Each row of a before or after table is a point. One or more steps were done to the points. Then noise was added and the rows were shuffled. The steps act on columns, c1 being the first. Write out the steps. A step turns or swaps two columns, mirrors them in a line or flattens them onto one, adds a multiple of one to another, or multiplies or shifts one. Angles are multiples of 10 degrees, from the lower column toward the higher: turns from -170 to 170, lines from 10 to 170 but not 90. Use the fewest steps. Two steps may share a column if one is a turn and the other turns, adds or multiplies; they go together, in the order done. Otherwise the lowest column goes first.
In the rows, 128 means zero.

Before, 13 rows:
0: 109  83
1: 144 147
2: 101 106
3: 126  79
4: 137  94
5: 113  70
6: 119  63
7: 104 170
8: 148 161
9: 127 174
10:  90  68
11: 126 140
12: 149 168
After, 13 rows:
0: 123  74
1: 151 196
2: 134 109
3: 113  47
4:  95  12
5: 128 177
6: 121  52
7: 105  61
8: 107 135
9: 124 140
10: 143 194
11: 105  57
12: 140 169
Steps: add 1.5 times c1 to c2

Before:
0: 169  99  79 153
1:  45 154 118  35
2: 102 109  90 152
3:  68 109 111 100
4: 145 119 160  66
5: 161  87 129 191
6:  64 169 110 112
7: 149 129 114 175
8:  98 162 164 190
9:  94 125 118 162
After:
0: 115 192  57  63
1: 189  60  74 163
2: 162 121  71  93
3: 102 103  62  66
4:  31 171  68  46
5:  68 115 103 134
6: 173 129  66 146
7: 187 183 117 100
8: 153  94  44  98
9: 155  83  31 168
Steps: swap c1 and c4; multiply c2 by 1.6; shift c3 by -50

Before (10 x 8):
0: 145 151 191  92 154 147 142 124
1:  68  25 156  69 100 102 154 124
2: 137 172 190  78 161 130  59 124
3: 136 100 183  90  31 116  44 116
4: 117 128 120 107 102 148 102 124
5: 131 162 179  70  93  88  99  86
6: 130 143 139 190 156 120 150 122
7: 103 139 123 208 137 141 104 109
8: 154 131 111  83 145  39  92 147
9: 152  86 117 136 129 151  47  88
After:
0:  77 154  27  67 116 102  31 123
1: 173 108 130  81 161  38 140 144
2: 111 140 144 192 136 120 160 122
3: 124 191 148  92 166 147 182 125
4: 193 192 173  77 178 129  60 124
5: 210 117  86 134 124 151  79  90
6: 144 120 128 108 108 147  71 123
7: 138 121 138 205 114 140  46 108
8: 204 180  99  91  44 115  38 115
9: 154 180 162  73 108  87  98  87
Steps: turn c1 and c7 by 60 degrees; multiply c7 by 2.5; swap c2 and c3; add -0.3 times c4 to c5

Before (12 x 9):
0: 163  89 105 122  92  85 189 163 130
1:  87  98 201 120 181 160  85 119 130
2: 191 132 122 146  65  79 144 124  91
3: 202 161 204 117 180 116  62 147 112
4: 159  95 153  55 178 116  88  53 148
5: 161 174 143  30 189 144  89 125 109
6: 105 125 132  94  75 165 154 116 174
7: 103  90 156 112 114 183 160 122 104
8: 193 214 104 128 176 138 131  81 176
9: 222 122 180 107  84 109 181 147  79
10: 117 125 164  36 136 160 137  99  65
11: 148 214 157  82 143  83 175 143 125
After, 12 rows:
0: 107 130 170 149 166 101 158  99 158
1: 101  92 154 137 126 123 163 108 114
2: 192 215  79 169 108  78 130 144 159
3: 161  94 115 223  75  53  87  85 143
4:  88  96 150 143  43  97  90 122 133
5: 159 181 101 174  69  82  90  36 114
6: 198 163 149 117  35  52  60 106 122
7: 144 212 139 128  97  25 170  82 120
8: 161  89 133 101 173  27 192 109 134
9: 195 128 171 127 184  17 136 142  95
10: 225 124 193 116 124  50 185 109  91
11: 124 129 146 184 102 104 140  50  82
Steps: mirror c3 and c5 in the line at 160 degrees; turn c4 and c8 by 110 degrees; shift c6 by -60; multiply c9 by 0.7

Before, 11 rows:
0:  74 170  88 166 112 108 164 103  99 158 139  75
1: 115 174 161 111 167 108 124 127  98 121 174 117
2: 147  88 102 131 179 118 131 116 129 175 154 118
3: 128 104 120 160 156  57 155 148 102 148 120  91
4: 120 141 162 117 123 156 157 153 129 116 155 140
5: 178 157 115 129 116  98 173 118 187 118 155 123
6:  87 119 122 163 141  53 103 159 152 106 131 125
7: 172  94 131 159 136 121 109  63  72 174 187 196
8: 116  62  99 118 142  91 156 121 133 156 173 112
9: 127 170 135 106 109 120 107 127  92 153 144 139
10: 145 172 129 115 112 131  81 131  98 146 164  35
After (11 x 12):
0: 161 225 114 141 112 100 170 144 190 131 150 123
1: 138  93 111 131 212 132 130 140 129 176 154 115
2: 121 104 107 123 158 111 158 160 137 171 162 104
3: 142  96 130 111 105 139  80 159  96 141 147   8
4: 126 190 151 115 128 153 160 164 134 108 126 140
5:  89 225 105 161 102 115 164 126  95 164 153  63
6: 101  82 127 169 149  54 103 146 147 135 105 130
7: 128 147 121 154 173  65 149 130  94 175 106  79
8: 159  61 134 146 138 134 107 132  67 175 218 216
9: 126 138 129 103  97 131 111 145  94 152 145 141
10: 121 168 154 105 193 110 122 161 101 128 158 112
Steps: multiply c1 by 0.7; add 1.5 times c7 to c2; multiply c3 by 0.7; turn c4 and c9 by -10 degrees; multiply c5 by 1.6; turn c6 and c10 by -20 degrees; turn c8 and c11 by -50 degrees; multiply c12 by 1.3

Before, 8 rows:
0: 176  83  82  52  12 185 138 134 116 159  75 119 211  63  94 192 150 125
1:  62 133 126 136 148 103 143  95  87  99 124 114 131 144 155  54  87  96
2:  99 143  89  69 183 153 148  87  97  73 151 155 124 122 156  88 116 129
3:  66 138 159  67 198  85 158  78  73 143 145 141 111 155 123  83  87 152
4:  87 137 184 127 180 126 133 129  67  96 184 141 190 215 139 107  78 221
5: 135 145 152  81 164 127 118 125 139  99 203 110 146 171  82  89 112 147
6:  73 144 169  69 109 157 182 135 162  91 177 129 165 160 113 129 113 173
7: 174  49  81 112  41 148 162 160 149 185 117 161 182  32 152 177 143 127
After (8 x 18):
0: 135  69 153 156 103 168 119 124 141  95 168 159 145 168 168  78 115 127
1:  58 133 125 145 151 109 143  94  89 101 128 157 131 146 204 160  87 117
2:  96 112  85 133 109 192 148  82  94  72 146 153 118 129 167 155 114  80
3:  57  87 165 133  94 194 188 138 165  93 161 101 165 155 131 115 114 152
4:  57 114 159 199  79 160 157  80  70 142 146 166 109 155 171 124  90  82
5: 170 158  85 118 172 220 138 137 116 159  66  54 214  59  66  95 148 203
6:  85  82 186 134  24 128 136 130  71  96 157 130 189 212 148 140  79 109
7: 167 110  85 118 160 155 162 162 146 186  52  46 185  30  81 153 138 153
Steps: add -0.3 times c7 to c1; turn c2 and c11 by 70 degrees; mirror c4 and c6 in the line at 120 degrees; turn c5 and c18 by 110 degrees; turn c12 and c18 by -130 degrees; turn c15 and c16 by 90 degrees

Before:
0: 134 141 110 136 129 109  89 103 145 138 125 143  90 128 137 134 114 145 166 107 155  79 169 117
1:  80 116 126 115 169 181 106 156 177 155 173 116 124 162 164 107 173 168 141 173  89 105  97 107
2: 147 175 153 144 151 140 148 110 179 165 169 115 102 152 171 100 136 114 154 187  88 104  99 153
3: 136 129  89 150 156 111 123 129 139  87 151 149 121 130 100 103 116 116 146 147 102 121 162 164
4:  89 126 116 115 132 165 130 129 146  84 125 117 104 171 148 179 126 164 107 136 105  98 103 170
5: 156 129 136 137  94 126 151 103  95 161 145 137 153 134  89 118 105 160 126 186 146 159 155 125
6: 121 146 145 112 118 111 142 128 110 142 123  93  96 129 129 148 163  86  81 113 157 121  91 155
7: 136 135 127 160 133 133 132 142  98  84 182 108 156 156 102 166 129 156 166 165  91 134 111 173
8: 107 171  85 110 127 145 128 133 103 169 116 135 146 145 100 129 108 130 127 120 133 112 102 135
9: 111 136  88  98 126 163 115 107 155 112 117 106 132 110 102 101 122 111 146 129  80 139 111  98
10: 124 115 135  78 103 110  99 168 168 164 132  98 158 108 138 124 102 150 118 124 107 125 150 114
11: 144 110  85 108  84 141 138  89 123  95 147 142 142 145 124 159 160 169 155 107 139  95 116 127
12: 149 132 105  92  93 111 119  93  96  85 152 112  97 142 173 128 180  84 136 106 110 160  98 136
13: 146 155 110 118 134 136 153 121 103 147 104 146  90 111 160 178 171 123  96 108 138 134 141 120
After:
0:  79 115 125 116 170 183 105 156 176 155 185 115 116 110 162 106 174 168 140 170 248 107  96 108
1: 155 129 135 137  96 127 151 103  94 160 156 138 142 118  89 118 104 160 125 188  91 159 156 125
2: 151 132 106  94  93 112 116  92  93  84 138 114  97 122 174 127 180  84 135 100 182 160  98 136
3: 123 146 145 111 119 111 141 128 112 143 111  93  97 118 127 146 164  87  82 108  60 120  92 157
4: 146 175 153 144 151 140 148 109 180 163 165 115  93 119 172  97 134 115 153 181 242 105  98 154
5: 123 116 135  79 103 108  97 169 170 165 140  99 157 154 139 125 100 148 119 128 159 126 147 114
6: 137 130  86 148 156 112 124 129 137  87 147 147 119 135 100 102 116 116 144 145 191 122 161 166
7: 143 109  82 109  84 141 139  88 122  93 159 143 144 107 124 159 158 169 156 110 116  94 118 128
8:  88 125 116 115 134 167 129 127 146  83 135 118 105  96 149 177 126 165 107 131 217  96 103 169
9: 111 134  88  97 126 162 115 108 156 113 113 106 132 160 102 103 122 109 146 131 225 139 113  98
10: 134 141 109 136 130 108  89 105 147 138 130 143  94 119 135 137 116 145 166 103  64  78 171 118
11: 105 173  85 107 125 146 127 133 103 169 117 132 148 111 100 130 108 130 127 122 130 111 103 135
12: 145 155 110 117 134 137 153 120 103 146 102 144  95 140 160 178 170 123  96 102  90 135 141 121
13: 136 136 126 159 133 135 129 142  97  83 189 108 150 115  99 165 128 156 164 170 237 136 113 173
Steps: add 0.3 times c18 to c11; turn c13 and c20 by 10 degrees; turn c14 and c21 by 160 degrees; multiply c21 by 2.5

Before (14 x 32):
0:  80 147  56 145 110 119 105 139 111 112  87 110 158  97 113  92 130 124 115 130  53 189 176 103 139  93  98 107 182 137 154 118
1: 110 146 146  97 170 134 128  99  86 156 164 138 100 155  78  91 168 149 156 124 142  73 111  99 123 118 126 105  64 106 141 128
2:  69 173  49 142  97 155  62 118 128  94  65 127 114 165  96  78 133 109 141 190  85 187 183 115 113 127 142 134 139 123  98 110
3: 115 166  40 127 106  94 124 135 118  94 121  74 101 169  49 106  76 101 133 167  69 179 149 127 116  87 116 117 182 144 140 146
4: 187  41 160 153  67 174  78 133 164 124 160  73 102 164 135 137  64 100 150 125 153 178  45  71 103 134 122 148 119 126 105 154
5:  75 159  29 107 125 158 122 128 128 104 118 103  99 133 112  90 116 156 173 180  92 209 176 100 134 139 138  95 200 133 168 144
6: 103 170 101 135 249 145 105 123 107 102 142 163 127 184 123 127 172 133 144  91 189  68  59 136 126 120 109  94  76 120 162 143
7: 116 164  51 142 141 133 127  97 106 101  96  88 122  85  97 124 122 103 151 181  54 144 123 110 104 123 188 102 185 123 138 121
8: 156 146 109 144 189 118 121 117  60 124  96 155  74 163 158  91 122 144 136 138 196  43  97  73 147 133 122 115  79 131 151 123
9: 141 131 138 167 247 133  89 107  82 143 152 112  85 172 145  84 161 146 164 127 163  70 158 128  99  91 141 129  94 104 143 147
10: 139  60 202 137  90 128  64 154 115 162 147 107  78 152 121 184  72  58 154 115 206 191  59 100 142 137 147 120 122 167  91 187
11: 136 140 120  91 191 104 123 158 122 104 113 103  88 152 154 110 162 133 163  98 169  51 114 125 141 118 143 101  80  76 118 151
12: 139 199 163 149 231 106 166 114 138 154 140 158  59 157 171 120 165 156 133 137 163  59  99 118 111 112 112 138  62 102 132 145
13: 159  82 147 135 106 150  81 150 114 183 146  51 130 175 147 196  51 121 169 143 128 155  67  76 121 133 129 127  76 162  76 200
After (14 x 32):
0:  73 172  50 140  99 154  61 119  89  95  66 135 118 166 170  79 132 105 137 187  84 168 179 117 113 127 128 131 138 108 124 108
1: 157  81 145 137 107 149  81 146 157 184 151  52 128 176 156 197  51 122 169 146 126 138  82  74 118 133 124 129  79 184 177 201
2:  78 146  56 145 109 118 109 139  78 113  86 110 158  98 120  93 127 122 112 125  51 168 178 102 140  93 127 110 182 124  96 120
3: 142 127 143 165 247 129  87 107  62 136 153 111  87 171 105  81 164 149 163 127 160  49 148 128  97  87 130 131  93  94 132 144
4: 113 145 142  96 169 131 127  99  99 157 163 140 101 153 149  93 168 153 156 126 142  51 106  99 121 114 125 107  66 116  86 126
5: 140 199 160 143 232 105 164 114 159 149 139 162  61 158  98 124 167 157 135 134 162  35  89 120 111 116 130 140  64 115 160 147
6: 138  61 204 138  92 131  67 153 162 159 145 110  78 148 161 187  72  56 154 115 206 168  77  96 143 131 125 125 121 188 145 190
7: 117 171  47 140 139 132 126  97 112  97  97  90 123  87 139 124 123 103 147 177  55 125 122 108 106 123 125 102 183 123 102 121
8: 136 139 121  93 191 104 122 154 130 103 112 105  86 154 116 112 164 133 161  98 165  27  97 125 142 114 132 104  81  83 152 152
9: 116 167  39 126 109  93 125 135 103  93 121  74 100 167 175 106  77  98 136 166  69 161 151 128 117  86 127 121 181 136  61 149
10: 156 146 111 142 188 119 121 118  83 123  95 154  76 163  95  96 117 147 139 137 199  24 101  73 147 134 130 113  75 143 135 126
11: 184  37 163 154  68 172  78 133 225 127 164  75 100 161 137 136  58  98 146 128 153 156  47  74 102 131 129 146 117 152 141 156
12:  71 159  27 110 125 157 124 127  98 103 121  99  97 130 107  89 116 158 175 184  92 185 175  97 135 140 127  97 198 116  88 145
13: 101 168  96 137 252 150 108 125 155 100 143 166 125 187 107 123 173 133 143  92 186  52  60 136 126 120 129  89  76 143 102 137
Steps: add -0.7 times c23 to c9; turn c23 and c30 by -20 degrees; turn c15 and c31 by 130 degrees; shift c22 by -20; multiply c27 by 0

Before:
0: 109  98 155 120 128 145 143 105 145 138 110 134 115 134  95 130  92 110 121 105  97 134 157 119 129 193 160 122 140  94 109 249 138 146 115 164 100 143 114 130 146 122 104 144  83 120 113  98 136 127 141 132 111 128 131 130 165 123  88 117 128 155 143  97
1: 162 112  25 146 135 128 140 116 163 136 158 135 161 146  87 146  98 123 114 129 104 121 152 129 151 127 131 124 102 225  96 107 158 153 124 118 108 118 118 112 191 148 128 162 125 127 164 133 128 110  82 111 158 124 138 131 132 104 169 119 134 105 149 142
2: 172  97 119 126 138 103 142 133 163 102  81 122 145 141 112 155  86 192 133 120 114 147 139 115 135 110 115 127 103  93 189  92 110 118 107 162 142 126 138 118 130 150 177 130 107 148 113 139 109 151 105 104 112 122 135 143 135 121 160 103 160 144 146 129
3: 150  99 156 121 143  74 133 138 153 120 149 129 135  86 121 156 218 148 133 128 112 141 165 104 133 102 122 123 128  98 169  92 198 162 130 165 235 150 131 124 155 153 135 127 109  99 142 130 111  96 151 120 131 116 123 102 194  92 169 154 138 131 134 122
4:  85 101 167 119 143 148 148 144 144 133 112 127 126  93  91  93 108 109 132 106 133 118 116 124  72 137 137 126  98 101  99 134  73 118 140 122 142 133 114 160 129 101 113 125 121 104 112 147 121 136  82 135 119 139 123 139 186  93 165 108 161 156 139 141
5: 172 159 119 164 134  84 137 144 161 135  69 146 144 162 163 147  87 172  72  94 136 137 159 113 147 122 123 120 143 101 127 100  97 122 118 157  95 156 129 164 119 136 101 171 113 109 139 113 129 107  88 130 131  59 210 140 163 142 168 123 140 106  78 140
6: 119 129 165 125 148 150 101  66 159  64 130 146 112  87  80 135  88 100 109  69 115 146 121 105 140 122 131 130 111  95  97 136  85 144 108 166 115 136 125 127 129 152 113 205 123 139 162 149 129 150 125 119 115 132 145 132 124  96 138 112 133 125 153 139
7: 167  99 148 134 110 145  60  76 160 101 132  82 116  42 149 157 119 109 107 129  95 114 130 107 144 151 148 113 118 124 108  77  88 139 133 138  92  76 129 124 123 105 109 127 120 104 162  91 135 134  85 146 106 128 148  50 135  94 133 154 135 135 133 140
8: 155 114 127 148 102 146 114 101 149 138  78 111 119 167 114 164  87 108 133 115  94  71 122 185 126 102 167 120 173 191 105 105 142 120 140 145  98 144 133 120 119  59 108 132 116 103 122 136  92 131 138 112 129 121 203 124 124  97  80 159 160 115 130 139
9: 159 188 144 152  65 131 108 139  96 102 156 129 126 126 157 129 113  77 118 129 113 134 150 109 146 121 121 129 213 116 109  89  77 179 123  36 123 133 122 112 117 131 144 128 109  65 144 134 136 125  79 117 117 133 163  64 170 132 164 130 168 111 126  85
10: 117 119 122 146 111 151 130 131 139 127 142 131 134 154  76 156 127  77 123 116 102  93 114 111 110 167 131 161  97 130 145  84  93 174 115 153 113 109 114 137 122 132 114 125 131 132 113 142  89 149 134 140 112 142 122 108 186 113 128 136 128 118 123 115
After, 11 rows:
0: 150 101 156 119 143 119 132 139 153 121 148 132 136  85 123 179 218 147 132 125 112 140  80 103 133 100 122 122 130  98 168  94 196 101 130 164 235 148 131 125 134 146 134 125 108  99 138 128 115  95 151 121 132 115 124 104 191  93 167 153 138 157 133 121
1: 108  99 157 120 127 159 145 102 146 137 106 134 115 134  97 121  92 109 119 149  97 131  95 119 129 193 160 123 138  94 108 249 138 125 116 167 102 143 116 131 140 148 106 145  83 120 111  96 137 127 141 133 111 129 132 132 166 123  89 117 127 122 144  95
2: 160 187 142 154  65 114 107 140  97 104 157 126 126 126 158 127 114  78 120 137 114 134 114 106 147 119 121 125 214 118 110  89  76 107 122  34 121 131 121 113 111 170 144 128 109  67 143 135 137 123  80 116 114 133 163  65 169 131 165 130 169 119 124  85
3: 173  98 117 125 140 137 141 135 163 103  78 123 146 141 111 161  86 191 131 137 114 147 118 117 134 112 115 125 103  94 189  92 108 118 108 161 143 126 138 119 129 108 175 131 108 147 113 138 109 150 107 104 113 121 136 142 136 122 160 101 162 141 146 129
4: 172 157 118 163 134  98 136 145 161 136  69 145 144 160 164 165  86 171  71 169 135 140 106 115 148 124 123 121 142 103 127  99  95 125 115 158  95 157 127 161 126 118 102 173 112 109 141 111 128 105  89 131 130  58 209 141 164 141 167 123 139 148  76 141
5: 160 112  26 147 136 109 140 116 164 136 157 135 162 146  87 142  97 123 114 106 104 120  74 129 149 129 131 125 100 226  94 107 156 105 126 118 106 118 116 111 165 139 130 164 125 126 163 133 128 109  83 109 159 125 138 130 132 104 168 120 131 112 149 141
6: 119 129 167 124 149 133 103  66 160  64 130 146 111  87  78 124  88  99 107 175 116 146 134 106 139 121 128 129 110  95  98 136  84 107 108 167 116 137 124 125 161 130 113 205 124 140 161 147 130 152 125 115 115 131 144 129 125  97 139 110 133 105 150 137
7: 167  97 149 134 110 145  62  75 160 101 132  83 115  43 151 144 121 110 106 129  93 117 130 107 143 150 148 111 117 124 108  78  89 140 134 138  93  78 128 123 125 147 111 125 121 106 164  91 135 134  87 145 105 127 148  50 131  95 134 156 135 103 133 139
8:  82 102 166 118 143 154 146 145 142 132 113 130 125  95  91  87 110 109 131 143 135 116 138 123  73 136 136 128  96 102  97 134  72 148 139 122 141 134 112 158 145 131 111 122 117 105 114 146 121 137  82 136 121 138 124 138 187  94 166 106 160 139 139 140
9: 115 119 122 146 111 127 130 133 139 128 143 131 137 156  76 141 125  77 121 137 103  93 144 111 110 166 132 162  97 131 145  86  94 111 117 154 113 110 115 136 135 166 115 125 129 133 111 143  91 151 133 141 110 141 122 108 187 113 127 138 129  92 122 115
10: 157 110 128 150 102 127 114 101 150 137  77 112 118 166 112 150  84 107 135 140  93  69 137 184 125 103 168 120 172 190 103 102 144 175 140 143 100 146 133 121 129 153 107 131 118 105 124 137  93 131 138 112 129 120 204 125 124  98  79 161 161  93 132 139
Steps: turn c6 and c16 by -30 degrees; turn c6 and c62 by -70 degrees; turn c23 and c41 by 150 degrees; turn c20 and c41 by -150 degrees; turn c34 and c42 by 120 degrees; multiply c34 by 0.7
